Every row gives one point. Each copy is the shape, with its points in the same order, stretched, turned, moved and blurred by noise. Some copies are also mirrored. Which?
(in the rows, 128 means zero)

Shape:
[[ 86 137 173]
 [100 109 169]
 [159 133 138]
 [177 180 107]
 [168 137 117]
 [141 154 116]
 [126 154 143]
 [ 74  92 152]
 [117  98 172]]
Copy 1:
[[167  84 205]
 [131  98 186]
 [149 169 150]
 [208 201 102]
 [146 182 112]
 [170 151 114]
 [187 131 153]
 [111  58 166]
 [111 109 185]]
Copy 1 is: mirrored
Copy 2, 9 rows:
[[131  79  78]
 [161  95  98]
 [137 156  95]
 [ 81 172  85]
 [126 163 107]
 [103 134 103]
 [111 121  83]
 [165  68 129]
 [176 115 101]]
Copy 2 is: mirrored
Copy 3, 9 rows:
[[ 70  89 128]
 [105  87 106]
 [155 110 151]
 [162 151 193]
 [171 135 154]
 [131 141 158]
 [113 123 152]
 [ 82 100  71]
 [118  71 109]]
Copy 3 is: only turned
Copy 4 (9 x 3):
[[115 172 195]
 [ 98 182 159]
 [151 136 107]
 [199  76 120]
 [155 106  90]
 [158  98 134]
 [150 132 158]
 [ 79 175 170]
 [ 99 187 137]]
Copy 4 is: mirrored

Shape:
[[125  79  57  96]
 [133 135 154 103]
 [ 89 107 137 168]
 [157  90 163 141]
 [111 150 169 171]
 [136 106 127  95]
 [136 145  71  69]
 [ 96 109 176 140]]
Copy 1 (8 x 4):
[[182 105 180 177]
 [130 160 145 123]
 [126  86 149 104]
 [171 162 112 111]
 [ 92 109 124  94]
 [160 158 152 141]
 [129 129 174 193]
 [134 136 150  87]]
Copy 1 is: mirrored
Copy 2:
[[ 60 109  68 190]
 [138  94 160  87]
 [183 151 117 154]
 [156 101  85  65]
 [190 161 168  95]
 [111  94 117 116]
 [ 33 118 163 149]
 [215  99 130 122]]
Copy 2 is: only turned

Shape, 13 rows:
[[164 146 180 160 173 134  98 158]
 [141 113 155 108  79 145 129 139]
 [131 132 161 110 111 118 105  90]
 [ 97  75 137 116 108 106  86 100]
 [103 102 152 102 139 148  75 129]
 [151 146 113 100 155 119 184 162]
 [202 161 182 207 161 170  81 149]
 [194 150 108 145 161 132 103 158]
 [136 100 161 124 106 141 135 124]
 [106  61 154  86 123 140 102  58]
 [197 132 180 148 157 111  91 160]
 [130 100 100 121 143 104 179 152]
 [133 158 118 150 151 107 143 151]]
Copy 1:
[[ 45 199 147 129 140 110 125 163]
 [ 93 130 141 132 105 154 150  99]
 [ 90 110 133 109 134 112 154 118]
 [120 108 126 136 161 175 169 151]
 [ 83 124 161 133 172 164 126 142]
 [145 175 180 102 125 100 115 125]
 [ 13 237 100 143 126 103 107 139]
 [ 95 231 118  91 146 124  88 133]
 [ 93 140 142 148 124 142 167 114]
 [ 98  94 149 142 185 153 186 102]
 [ 35 220 135 106 131 124 148 151]
 [169 173 155 132 134 137 144 147]
 [139 172 134 116 124 102 106 167]]
Copy 1 is: mirrored
Copy 2 (13 x 8):
[[106 192 157 114 165 141  79 126]
 [114 119 103 134 176  86 124  82]
 [103 139  79 101 160 137 134 112]
 [103 121  82  99 151 121 184 148]
 [ 91 143 129 128 176 150 155 121]
 [207 172 120 126 106  90 131  67]
 [ 90 172 165 146 189 169   7 163]
 [177 159 149 119 166 151  77 149]
 [117 137  93 128 148  94 123 108]
 [ 85 122  41 143 171 150 164 133]
 [128 195 143 103 199 129  70 135]
 [190 159 113 122  87  67 158 112]
 [153 167 140 100 100 112 119 114]]
Copy 2 is: only turned

Shape, 15 rows:
[[164 132 125 110 151 151 158 101  88 176  88]
 [ 96 166 141 139 142 168  22  94 145 122  96]
 [109 141 135  65 105 110  75 118 101 114  96]
 [ 81 169  62  29 123 126 150 135 113 138 109]
 [167 136 129 141 151 111  94 115 122 137 162]
 [166 165 139 100 117 112 104 110 146 143 126]
 [114 159 106 149 111 112 147 117 135 122 130]
 [ 68  89 124 140 109 140 139 113 148 123 127]
 [ 66 148 139 146 161 108 161 153 139   9 118]
 [114 144 115 141 119 129 161 177 149 141 134]
 [126  56  88 152 113 126 115 172  42 168 107]
 [148 150 121 152 105 149  64 108 135  93  89]
 [134 165 138 152 131 105 137 119 111 162 100]
 [ 81  87 109 143 170 108 164 109 148 134  89]
 [113 143 124 151 101 175 119  91 122 153 111]]
Copy 1, 15 rows:
[[146 164  96  83 117 109 117 181 151 164 110]
 [121  74 118 169  97 207 140 179 152  65  95]
 [140 111 147 140  70 107 123 158 185  66 133]
 [202 145  79 182  89  38 138 157 152 120 162]
 [167  87 127  89 140 163 100 164 124 104 100]
 [164 123 120  99  94 131 123 166  99  84  82]
 [129 130 104 144 109 129 118 118  80 121 158]
 [125 137 154 184 149 133 148 101 121 130 186]
 [ 56  75  95 181 141 103  97  55 130 104 121]
 [157 138 101 159 132 131 129  66  99 149 119]
 [158 129 173 107 131 144 133  97 218 195 204]
 [105  92 131 107  90 172 155 134 119  88 118]
 [119 143  96 128  90 147  88 143 110 138 125]
 [ 99 125 138 174 149 107 116 145 122 205 159]
 [131 155 111 145 114 167 146 138 115 112 162]]
Copy 1 is: mirrored
Copy 2:
[[171 113 175 172 121 158 145  97 117 123  72]
 [129 155 157 149  42  99 137  89  80 119 249]
 [126 232 179 161 103 161 173 139 137 141 185]
 [ 85 248 147 198 180 131 193 130 108  80  95]
 [103  98 117 102  95 157 135 123 153 145 157]
 [105 174 162 121  87 155 111 106 151 137 134]
 [ 79 147 148 100 120  91 153 130 110 135 105]
 [134 164 128  81 152  98 164 106  83 138 129]
 [ 67 157 151 103 170  10 119 205 140 145 172]
 [ 97 137  80 137 141  76 131 114 143 143  81]
 [178  90  68 179 114 175 233 157 112 186  93]
 [126 154 150 126  25 106 119 151  95 137 173]
 [107 114 177 149 108 113 146 109 125 167 105]
 [127 122 162 124 199 104 136 134  57 181  92]
 [147 139 152 114  76 103 164  75  83 101 128]]
Copy 2 is: mirrored

Shape:
[[100 110 143 171  84 113 102  94 100 107 176 148]
 [ 71 105 134 136  62 101 108 134 141 104 178 155]
 [178  87 139 146 144 154 160 141 115 143 157 143]
 [159 122 140 152 114 117 139 167  66 162 142 147]
 [169 115 104 110 171 137 179 151 132 131 181  67]
 [121 118 150 129  86 119 116 103 109 145 187 115]
 [164  84 140 104 119 176 158 154 107 155 167  86]
 [ 91 133 147 156 114 131 106 136 142 105 115 121]
 [139  98 110 136 129 130 162 125 165 161 143  67]
 [156 122 136 129 148 161 116 140  96 155 152 143]
 [147 163 166 155 137 139 125 163 168 168 135 161]
 [129  86 178 139  75  82  91 112  96 105 163 150]
 [146  87 121 102 170 135 135 145 126 171 152 106]
 [103 178 134 110 129 122 167 114 192 109  97 122]
 [126 140  86 113  98 131 119 115 191 123 118 119]
 [ 98 129 103 106 143 136 191 107 180 141 120 103]]
Copy 1:
[[118 185 123  55 173 126 159 131 142  99  61  72]
 [ 98 136 140  26 118 116 160 138 129 137  68  52]
 [ 50 120 109 114 135 189 138 102 115 118 153 101]
 [ 93 173 146 137 163 150 186 145 102 175 165  98]
 [ 55  92 106 106 110 135  62  84 103 137 147 172]
 [ 73 153 138  79 170  92 138 154 141 119  82  95]
 [ 10 100 120 102 143 168 143 147 120 162 124 142]
 [161 106 122  93 119 149 143 137 141 144  69  87]
 [ 66  86 168 105  85 136  65 144 113 114 111 141]
 [106 151 101 138 145 158 174 118 167 159 147 122]
 [123  90 115 165 104 137 132 134 134 160 148  40]
 [109 157 128  29 191 122 187 178 133  82 106  87]
 [ 64  95 146 107 112 123 133 115 150 140 163 149]
 [166  76 125 160  63 111  92 103  88 107  74  89]
 [124 110 129 120  36 121  88 150 128 125  91 122]
 [ 99  83 156 134  56 114  86  91  93 112  78 134]]
Copy 1 is: mirrored
Copy 2:
[[138 134 132 111  35  84 139 143 164 144 113 189]
 [ 63 125 170  81  39  88 165 147 172 175 125 173]
 [123  88 158 130 109 145  91 105 106  51  87 123]
 [167  79 106  84  80 162 128 134 143 103  62  98]
 [ 99 107 117 127 168 171  82 152 135  39 121  76]
 [101 133 102 124  35 132 108 136 190 129  97 144]
 [103 101 142 133 105 174  79 144 152  86  52  94]
 [114 156 147 102 123 116 151 142 144 165 122 169]
 [ 69 134 106 121 140 170  97 165 100  96 105 128]
 [147 133 142 138 103 130  98 107 139  86 107  94]
 [ 86 167 150  71 136 164  98  77 107 133 135  95]
 [117 123 128 124  21  96 167 106 186 109  49 190]
 [106 123 121 156 128 113  85 126 114  67  88  74]
 [ 67 127 117 119 202 171 135 124  91 176 176 148]
 [ 68 157 136 138 129 170 163 138 114 140 167 142]
 [ 58  99 116 149 188 142 101 151  68 151 162 133]]
Copy 2 is: only turned
Copy 3, 16 rows:
[[157 142 124 127 197  50 146 145 168 190 145  96]
 [181 154 174 125 143  13 191 156 144 169 174  75]
 [ 31 127 105 163 143 124 147 171 144 180  80 158]
 [ 95 161 103 181 172 146 142 171 149 177  76  83]
 [ 57 159 149 123  55 183 101 226 144 180 117 169]
 [137 156 118 173 133  65 120 195 153 173 137  84]
 [ 70 150 117 220  98 131 109 213 119 210  96 133]
 [159 150 142 114 157 102 112  97  95 129 142 104]
 [ 77 120 175 156  58 117  66 145 142 165 144 120]
 [ 87 160  95 166 156 126 119 174 143 144  36 141]
 [ 81 142  91 132 101 111 136 140  87  55  77  87]
 [123 185 117 154 223  48 161 158 151 189 180  83]
 [ 53 158 168 164 115 130  98 194 138 138  67 138]
 [155 101 131 112  56 148 109 113  97  46 193 142]
 [179 144 152 134  41  89 103  99 163 112 147 145]
 [114  66 184 142  44 129  93 146 129  97 157 151]]
Copy 3 is: mirrored

Shape (16 x 12):
[[127 107 149 159  58 104 145 102 164 152 137 192]
 [149 156 146 101 112 142  90  90 103 168  92  36]
 [ 46  98 198 118  86 194 124 146 182  71 104 120]
 [129  78 118 117  71  95  87  72 109 113 153  86]
 [ 86 165 116  89  70  96 156 119 111 127 128 176]
 [136  39 137 142 138  87 126 127 104 129 133 153]
 [106 100 114 175 113 138  95 173 143 161  76 127]
 [149 158 156 136 146 166  85 121 171 129 144 187]
 [151 120 142 166 126 185 157 105 117  95 149 157]
 [126 155 175 149 131 138 118  51 164 169 125  91]
 [131 118 117 189 118 134 126  98 161 145 154  84]
 [147  82 148 186 129  58 123  82 181 123 137  87]
 [133 101 107 116 161 143 139  90 114 154 114  87]
 [152 164 133 125 124 125 137 149  57 157 121 131]
 [170 139  77  88 115 122 150  86  93  81 120 142]
 [131  73 128  99 136 124 125 174 155 146 107  93]]
Copy 1:
[[169 165 168 149  62 160 156 169 149 150 116 219]
 [124 149 102 113 136  52 116  45 125 137  79  34]
 [ 98  82 106 163 148 122 122 228 190 138 151  79]
 [133 162 129 128  61 145  89 117  63 164 118  82]
 [112 104 176 152  86 192 153  99 125 129 115 145]
 [124 148 124 117 120 155 141 153  55 167 133 155]
 [154  91 113 166 151  85 119 168 109  81 123 155]
 [149 187 111 172 157 131 165 152 185  95 189 150]
 [114 163  95 102  97 127 175 180 178  84 170 147]
 [150 203 172  93 132  80 136 111 177 154 106 103]
 [180 163 139  88 102  98  95 161 147 115 131 150]
 [147 199 169  87 106 116  53 145  97 184 108 165]
 [141 158 134  75 152 128 129 119 109 131  91  93]
 [105 106  99 122 120  92 181  70 122  95 137 124]
 [ 92 161 119 119  92 204 116  87 104  94 112 110]
 [167 106  81 108 173 141  93 147 108 163  98 126]]
Copy 1 is: only turned
Copy 2, 16 rows:
[[113 109  91 103 152 171 147 179 138  84 110 108]
 [ 83 146 170 169 196  27 136  67 162 124 174 170]
 [141  49 138  15 116 102  83 152 189  59  69  26]
 [114 148  73 173 156  53 127  94 119  92 104 135]
 [ 86 143 149 121 154 112  99 171 129 159  59  90]
 [137 155  63 109 124 171 142  80 119 124 162  92]
 [152 191 127  68 165 126  86 121 170 120 163 118]
 [172  51 165  95 116 118 154 171 166 114 127 176]
 [119  83 168 125  40 149 168 136 146  82 158 135]
 [105  69 149 145 180 104 128 102 146  64 180 158]
 [153 149 133 149 133 131 138  92 126  58 164 151]
 [173 142  70 165 181 154 154 101 118  74 180  94]
 [104 141 138 160 139 126  99  35 156 108 189 159]
 [ 90 181 188 137 125 106 176 114 121 174 158 137]
 [ 97 136 148 210  95  92 133 129 165 157 122 150]
 [163 173 110  94 162 146 126  58 170 122 143  97]]
Copy 2 is: only turned

Shape, 18 rows:
[[131 147  92 114 103 122 101 104 126 132 144 136]
 [106 152 128  74 140 105 161  96 203 149 124  82]
 [ 76 113 141 101 146 132 166  99 188 172 178  78]
 [147 173  95 101 176 124 103 115 196 113 108  89]
 [ 98 101 175 136 114 126 157 115 133 131 160 147]
 [149  94 105 103 103 122 146 137 113  98 121 139]
 [165 105  92 154  84 135 108 152 123  89 125 167]
 [ 83 133 146 119 129 129 155 132 182 192 122  76]
 [143 151  74 116 176 150 126  86 156 126  86 109]
 [114 125 130  99 127 126 180 129 156 183 153 137]
 [127 140  88 144 127 107 110 148 112 101 103 157]
 [162 146 125  92 148 148  87 106 164 137  62 122]
 [179 126 105 147 108 101 127 117 104 118 136 119]
 [115  85 138  70 146 190  75 164 144 159  86 118]
 [154 163 113 121 111 150 117 152  96  92 126 146]
 [116 102 143 111 127 116 149 138 107 138 145 109]
 [138 117 124 124 139  93 129 138 130 138 159 152]
 [ 91 103 129  82 126 149  81 138 130 146  80 131]]
Copy 1 (18 x 12):
[[119 125 125 128 158 138 180 111 102 125 132 132]
 [ 99  95 133 191 130 118 148 208  96 177 173 126]
 [122 130 162 187 144 141 121 196  65 132 221 132]
 [140  77 104 191 107 121 200 171 137 166 114 156]
 [ 98 165 172 138 113 119 105 137  95 116 158 116]
 [103 114  84 112 131 105 156 168 115 103  94 109]
 [112 113 100  93 105 146 180 117 145 104  74 127]
 [123 100 153 151 135 153  78 177 104 159 203 143]
 [158 114  88 129 131 136 183 172  96 188 103 169]
 [ 98  95 167 111 153 134 120 192  62 121 168 134]
 [107 100  89 105 108 126 145  96 124 130  75 160]
 [142 110 112 141 149 125 175 173 156 173  85 164]
 [131  94 111 123 127 146 167 136 113 122  79  87]
 [146 132 113 126 177 117 115 167 151 105 137 189]
 [130 102 118  95 119  87 172 111 135 116 102 114]
 [117 120 126 140 141 109 101 154  97 105 141 107]
 [ 99  97 141 141 135 131 142 137  95  99 101 132]
 [121 149 102 132 167 118 108 133 140 132 132 188]]
Copy 1 is: only turned
Copy 2 (18 x 12):
[[124 157 153 108  98 114 137 122 154 115 113 118]
 [156 125 164  51 125  56 193 175 105 193 127 137]
 [161 162 145  90 139  41 234 162 110 217 142 131]
 [116 126 120  53 102 112 142 137  97 150  94 148]
 [153 142 144 135 162 104 189 141 101 170 176 103]
 [125 110 140 106 121  92 108  76 153 125 165 135]
 [107 131 118 139 105 112  77  76 123  81 154  97]
 [149 155 145 113 159  41 175 190  89 205 125 135]
 [148 168 120  51 120 125 113 112 141 158  88 159]
 [118 161 162 107 167  65 172 169 139 187 158 117]
 [124 107 152 124 139 128  77 106 123 123 102 106]
 [108 159 128  74 110 144 118 132 105 118 108 190]
 [120 122 127 117  94 125 100 107 164 141 155 115]
 [ 87 164 116 132 147  92 148 109 106 113 120 224]
 [115 117 108 116 125 138 108 109 155  90 141 120]
 [134 111 142 130 150  91 157 118 143 173 159 145]
 [ 91 125 159 125 142 117 145 127 130 169 144 113]
 [123 150 155 132 146 104 133 120 105 122  94 186]]
Copy 2 is: mirrored
Copy 3 (18 x 12):
[[168 127 145 144 150 140 113 145 163 125 144 108]
 [193 151 160 119  87 108  55 156 104 100  92 148]
 [203 145 137 141  78 158  46 181  75 146 116 129]
 [166  91 199  79 111 119 110 146 108  69 129 127]
 [120 135  96 166  86 136  58 128 148 179 121 126]
 [130 152  79 156 121  85 132 116 162 123 189 141]
 [120 110 129 182 138  82 155 119 170 140 197 147]
 [185 150 172 153  80 142  88 163  45 118  88 147]
 [187 112 148  70 164 102 145 120  92  98 141 122]
 [155 156 107 145 121 121 100 193  98 147 104 160]
 [120  89 128 139 174 123 148  98 132 100 155 149]
 [165 120 167  79  70  96 150 131 148  94 102 117]
 [118 172 162 151 166 111 105 115 166 119 178 140]
 [184 105 102 111   7 144 198 143 114 102 123 114]
 [ 97 118 123 149 144 106 138 113 137 107 140  76]
 [128 166  99 144 105 140  93 130 126 126 144 130]
 [112 123 119 133 132 143 106 154 152 131 154 167]
 [182  96 103 125  60 147 166 113 135 104 102 120]]
Copy 3 is: only turned

Shape, 17 rows:
[[152 120 114  83 154 132 119 134 113 195 146 131]
 [125 136 143 108 110 105 122 115 134 126 139 105]
 [123 153 106  76 148  76 112 104 110 184 158 170]
 [119  99  56 147 141 113 158 103 144 142 152 132]
 [112 102  94  97 132 117 151 109 132 132 166 114]
 [101 137 129  87 103 118 135 100 125 117 160 131]
 [119 151 125 131 150 106 152 111 110 109 133 127]
 [ 97 135 106 160 108 117 138 105 104 110  38 119]
 [ 95  78 136 154 137 144 157 110 117 147 112 123]
 [ 92 154 101 175 116 148  64 115 102 117 156 122]
 [116 137 128 121 118 102  97 176 131 111 160 164]
 [151 127 131  79 106 145 159 200 127 105  95 132]
 [144 139 115  83 127 146  55 127 174 111 157 139]
 [ 97 132 137  97 103 131 130 165 141 162 168 128]
 [ 92 117 126  75 129 150 140 120 135 113 145 125]
 [145 125 129 108  97 142 106 103 111 113 139 144]
 [184 105  66  83 157 104   8 126 102 126 144 130]]
Copy 1, 17 rows:
[[113 164 210 133 147 127 125 107  86 130 153 128]
 [146 110 114 151 129 107 128 134 118 152 161 103]
 [139 132 205 126 152 124 170  83  68 125  98  49]
 [133 160 153 132 123 111 155 203 181 101 130 102]
 [158 133 159 139 148 107 155 172 145 130 178  99]
 [197 112 118 131 133 116 169 132 124 147 162  90]
 [145 107 108 125 157 116 145 168 113 138  90 123]
 [122  94  78  52  70 104 112 166 132 116  92 173]
 [159 163 148 103 158 120  86 171 175 130 135 171]
 [187  72 132 163 112 102 179 122 180 153  88 176]
 [133  99 127 125 157 167 205  93 170 129 139 110]
 [ 88 128  89  64 109 168 159 128 116 123 203 184]
 [138  70 162 171  91 162 178 132 162 156 185  89]
 [164 147 141 135 147 137 156  73 136 108 197 143]
 [180 103 143 116 146 133 158 149 136 130 197 138]
 [177 123 123 127 107 129 162 129 133 178 141 114]
 [ 62  30 249 155 101 104 210 140 143 214 143  89]]
Copy 1 is: only turned
Copy 2 (17 x 12):
[[135 104 123 157 112 185 100 166 156 133  81 180]
 [105 151 132 106 140 180 138 118 138 146 128 147]
 [146 129 154 149 151 222 115 156 157 110  33 138]
 [117  97 147 104 128 168 117 165 136 165  85  54]
 [116 139 134  95 115 185 112 157 156 153 108 102]
 [133 152 139  92 142 183 128 124 150 127 119 118]
 [125 145 154 105 143 137 106 139 130 129 105 114]
 [110 105 176 145 120 104 184 123  77 126 132  87]
 [126 114 163  87 126 147 136 169 102 160 143 118]
 [120  74 174 142 157 156 110  77 107 132 168  93]
 [125 141 123 140 169 162 103 153 132 128 143 105]
 [129 144  74 157 102  93 114 176 139 110 152 147]
 [123 111 113 163 161 166 122 106 200 179 148 131]
 [116 118 115 115 148 189 111 155 159 113 136 148]
 [132 137 131 109 128 151 118 153 178 137 144 122]
 [154 134 129 119 129 161 130 107 115 145 138 127]
 [115 124 132 231  95 191 112 113 136 185 118 130]]
Copy 2 is: mirrored
